Every row gives one point. Each copy is the shape, with its points in the same order, turned, moved and blurred by noise. Say if it was mirrored as well.

Shape, 9 rows:
[[ 0.7  8.4  3.8]
 [-1.6  2.6  5.8]
 [-0.5  2.0 -1.1]
 [ 0.1 -4.1 -1.8]
 [ 8.5 -4.5 -7.0]
 [-2.1 -3.7 -2.8]
 [-1.1  1.8  4.8]
 [-0.2 -3.2  4.0]
 [ 1.6 -4.5  2.6]]
Copy 1:
[[ 5.6  4.8 -6.0]
 [-1.0  3.0 -6.3]
 [ 0.6  4.5  0.2]
 [-4.0  1.1  2.5]
 [ 1.0 -4.4  9.6]
 [-4.6  3.5  3.1]
 [-0.7  2.5 -5.5]
 [-4.2  0.0 -2.8]
 [-4.0 -1.9 -0.5]]
Copy 1 is: mirrored
Copy 2, 9 rows:
[[  4.6   5.6   4.6]
 [ -0.2   2.2   7.0]
 [  0.0   0.0   0.3]
 [ -2.4  -5.3   0.9]
 [  3.6 -11.2  -4.1]
 [ -4.4  -4.2  -0.5]
 [ -0.5   1.3   6.3]
 [ -2.4  -3.4   6.7]
 [ -1.8  -5.6   5.3]]
Copy 2 is: only turned

Shape:
[[ 2.9  1.1  6.2]
 [ 0.0 -5.8 -0.9]
 [-6.6  5.6  2.8]
 [ 2.4  4.3 -2.3]
 [ 2.8 -4.1 -1.0]
 [-3.3 -6.6  4.4]]
Copy 1 (6 x 3):
[[-0.6  5.7  0.2]
 [ 5.4 -2.5  1.3]
 [-7.4 -1.3  2.6]
 [-1.9  0.1 -5.4]
 [ 5.5 -0.9 -1.5]
 [ 3.9 -0.2  6.8]]
Copy 1 is: only turned
Copy 2:
[[ 1.9 -5.7  4.4]
 [-2.4  3.3  1.7]
 [-4.2 -9.8 -2.9]
 [ 3.9 -2.5 -3.5]
 [ 0.3  2.6  2.1]
 [-7.1 -1.0  4.7]]
Copy 2 is: mirrored
Copy 3, 6 rows:
[[-2.6 -1.1 -5.3]
 [ 3.2 -0.4  3.3]
 [-4.9  8.3 -1.8]
 [ 3.3  5.1 -5.9]
 [ 5.0 -1.0 -0.1]
 [-3.7 -1.7  5.0]]
Copy 3 is: mirrored
Copy 4:
[[-6.0  6.2 -0.8]
 [-0.1  0.7 -6.6]
 [-5.0 -3.3  4.2]
 [ 2.2  4.0  2.5]
 [ 0.9  3.8 -5.4]
 [-5.9 -1.2 -7.4]]
Copy 4 is: mirrored

Shape, 8 rows:
[[ 2.1 -3.3  2.8  0.3]
 [ 2.4  0.1  5.1  0.1]
 [-5.4  0.9  9.0 -5.4]
 [ 0.0 -1.7 -0.1 -2.5]
 [ 3.0 -0.9 -1.0  2.9]
 [ 2.1  9.4 -0.6 -4.2]
 [-3.9 -3.0 -2.1 -5.6]
 [-2.7 -3.5 -2.8  9.9]]
Copy 1:
[[  1.1  -0.5   0.4   4.6]
 [  3.0  -1.0   1.6   1.5]
 [  6.5   6.0   8.0   0.3]
 [  0.4   4.0  -1.0   3.1]
 [ -2.5  -1.0  -2.4   1.6]
 [  3.4   4.5  -4.0  -7.6]
 [ -0.1   9.5  -0.4   4.4]
 [-11.0  -0.9   2.3   3.1]]
Copy 1 is: mirrored
Copy 2:
[[  4.4  -1.2   0.1   0.3]
 [  3.4  -3.8  -2.3  -1.1]
 [ -2.7 -10.1   3.3  -2.8]
 [  0.3   0.5   2.2  -0.3]
 [  3.6   2.3  -2.8   2.7]
 [ -5.4   0.9  -5.7  -4.9]
 [ -2.4   0.9   5.7   1.1]
 [  3.1   1.3  -2.5  12.1]]
Copy 2 is: mirrored

Shape, 7 rows:
[[ -6.8   0.0   2.7   3.3]
 [-10.4   3.9   1.0   9.1]
 [  0.5  -3.1   0.1  -2.3]
 [  1.2  -1.9   2.8   3.5]
 [  1.0   3.8  -2.2  -3.3]
 [  2.5  -4.0  -1.6  -1.5]
 [ -3.5  -1.6  -5.5   5.2]]
Copy 1 (7 x 4):
[[-0.8  2.0  2.6  4.7]
 [ 3.5  7.2  2.9 10.4]
 [-1.9 -3.0  0.1 -1.8]
 [ 1.7 -0.7  3.5 -0.7]
 [-1.8  1.2 -5.3 -2.7]
 [ 0.1 -5.2 -1.4 -3.0]
 [ 3.7 -2.4 -2.3  5.5]]
Copy 1 is: only turned
Copy 2 (7 x 4):
[[ -2.9   0.9  -3.0  -8.3]
 [ -0.2   6.4  -6.2 -12.8]
 [ -1.2  -4.9   1.2  -1.2]
 [ -1.7   0.4   3.8  -4.5]
 [ -0.9   0.7  -3.4   3.0]
 [  1.0  -4.2   3.0  -0.4]
 [  6.1  -0.6  -1.2  -6.5]]
Copy 2 is: mirrored
Copy 3 (7 x 4):
[[-4.7  3.6  3.1 -2.7]
 [-3.0 11.6  5.7 -3.4]
 [-1.1 -3.5 -1.9 -0.9]
 [-1.2  0.4  0.7  3.4]
 [ 5.3 -3.3  1.6 -4.0]
 [ 1.0 -4.2 -4.5  0.5]
 [ 1.4  5.9 -4.0 -2.3]]
Copy 3 is: only turned
Copy 4:
[[ -6.6  -4.7   5.6   1.2]
 [-11.9  -6.7   3.6   5.9]
 [  0.7  -1.4   3.0  -4.4]
 [  0.3  -7.1   1.7  -1.6]
 [  1.1   2.6   0.1   0.6]
 [  1.1  -1.8   0.6  -6.1]
 [ -8.1  -3.4  -2.2  -3.1]]
Copy 4 is: only turned

Shape (10 x 6):
[[ -3.8   2.4  -2.7   0.9  -5.4  -1.2]
 [ -4.2  -3.4   4.4   2.4   1.2   2.9]
 [ -2.0   4.1  -3.5  -1.6  -0.6  -7.0]
 [  5.6   3.8   2.3   1.6  -0.8  -1.8]
 [  1.7  -0.5  -7.1   1.9   2.5   1.0]
 [ -0.6  -0.8  -5.7  -4.1   2.2   2.3]
 [  4.4  -3.5 -10.8   3.8  -9.2  -1.8]
 [ -2.4  -3.7  -3.8  -3.5  -1.5  -0.9]
 [  7.0  -2.3  -5.2   4.3  -8.1   4.3]
 [ -2.4  -3.8   3.7  -2.1   4.7  -2.4]]
Copy 1, 10 rows:
[[  2.1   1.3   3.1   3.0  -6.3  -0.8]
 [ -2.4  -0.3  -1.9  -7.1  -3.4  -1.1]
 [ -0.1   6.3   1.1   5.4  -3.1   3.0]
 [  0.8   2.4   3.6   1.6   5.4   0.0]
 [ -3.8  -2.4  -1.2   6.3  -1.7  -0.9]
 [  0.6  -1.5  -6.9   4.3  -2.6  -0.8]
 [  1.8  -0.6   5.4  11.2  -3.4 -10.6]
 [  0.2   3.2  -4.8   2.4  -4.7  -5.0]
 [  3.9  -4.1   4.2   5.8   1.1 -10.0]
 [ -3.8   4.1  -3.9  -4.0  -0.8   0.1]]
Copy 1 is: only turned
Copy 2 (10 x 6):
[[-3.2  5.4  1.4  2.6  0.2 -1.0]
 [ 3.1 -1.5  4.2 -0.5 -2.4 -6.2]
 [-5.2  2.3 -3.8  7.1  0.7 -2.1]
 [-1.5 -2.5 -2.3  0.9  6.9 -1.7]
 [ 1.5 -1.6 -1.1  3.6 -1.8  5.2]
 [-1.7 -1.0 -3.0  0.5 -5.7  2.2]
 [-6.6  1.6  6.8  3.7  2.4 10.7]
 [-4.6 -0.6  1.5  1.8 -5.2 -0.3]
 [-2.6 -0.3  6.4 -3.2  4.7  8.4]
 [-0.9 -5.6  0.3  2.9 -3.5 -7.4]]
Copy 2 is: mirrored
Copy 3 (10 x 6):
[[-4.7  2.1  2.2  4.8 -1.8 -1.5]
 [ 2.1  6.7 -2.9 -4.2 -2.1 -0.9]
 [-6.2 -3.9 -1.8  3.4 -0.2 -3.5]
 [ 5.1 -4.7  1.6  2.0 -3.6 -4.3]
 [ 2.5 -1.5 -3.5  6.4  2.1  3.6]
 [-1.6 -1.7 -2.1  0.7  0.2  6.4]
 [ 0.3  0.9 -0.9 15.2 -6.6  4.2]
 [-3.5  0.2 -3.9  2.0 -3.4  3.9]
 [ 5.4  2.5  4.3 10.5 -6.7  4.3]
 [-0.1  0.0 -7.4 -4.5 -3.6 -0.8]]
Copy 3 is: mirrored

Shape, 10 rows:
[[ 5.2  1.5 -4.9  3.5 -0.8  2.2]
 [-3.2  0.6  2.4 -8.2  2.2 -0.8]
 [-6.8  1.4  2.2  7.3  2.8  3.6]
 [-5.2 -1.0 -3.5  4.5 -2.3  8.2]
 [ 4.8  0.0 -3.6  2.1  2.0  1.4]
 [-4.9 -8.2  3.5  1.5  2.4 -0.7]
 [ 8.5  2.3 -3.0  3.0 -5.4  4.6]
 [-4.9 -3.0 -2.2  3.8  2.8 -1.5]
 [ 3.7  3.3 -4.4  5.7 -3.0  1.9]
 [ 3.1  0.7 -3.8  1.7 -5.1 -2.1]]
Copy 1:
[[ 1.9  4.0 -2.7  0.8 -4.1  3.7]
 [-4.7 -3.2  3.3 -1.8  4.8 -4.4]
 [ 1.4  4.9  6.4 -4.2  5.9  8.0]
 [-1.7  5.3  7.9 -2.5 -3.1  7.4]
 [ 0.5  1.6 -3.3  0.8 -1.6  4.2]
 [ 1.1 -5.8  7.6  1.2  4.9  6.1]
 [ 2.1  7.4 -2.0  5.3 -6.0  1.5]
 [ 2.8 -2.5  3.9 -4.3  1.9  6.3]
 [ 4.1  6.6 -1.1 -0.4 -4.0  3.4]
 [ 5.3  1.6  0.5  0.2 -4.4 -0.8]]
Copy 1 is: mirrored
Copy 2, 10 rows:
[[-4.7 -2.4  0.8  6.4  0.7 -1.3]
 [ 7.2  4.4 -2.9 -1.2  1.0 -0.7]
 [-5.3  3.3  4.8 -4.4 -5.8 -4.3]
 [-1.9  3.6  5.6  5.1 -6.5 -6.4]
 [-4.0 -0.6  0.4  4.8  2.0  1.0]
 [ 3.9  4.0  6.9 -1.6 -4.1  3.7]
 [-4.9 -5.6 -2.5 10.2 -2.9 -1.0]
 [-0.3  1.7  7.6 -1.1 -0.1 -1.0]
 [-6.1 -4.9  2.0  6.1 -1.7 -3.5]
 [ 0.0 -6.0  1.3  5.1 -0.3 -1.7]]
Copy 2 is: mirrored
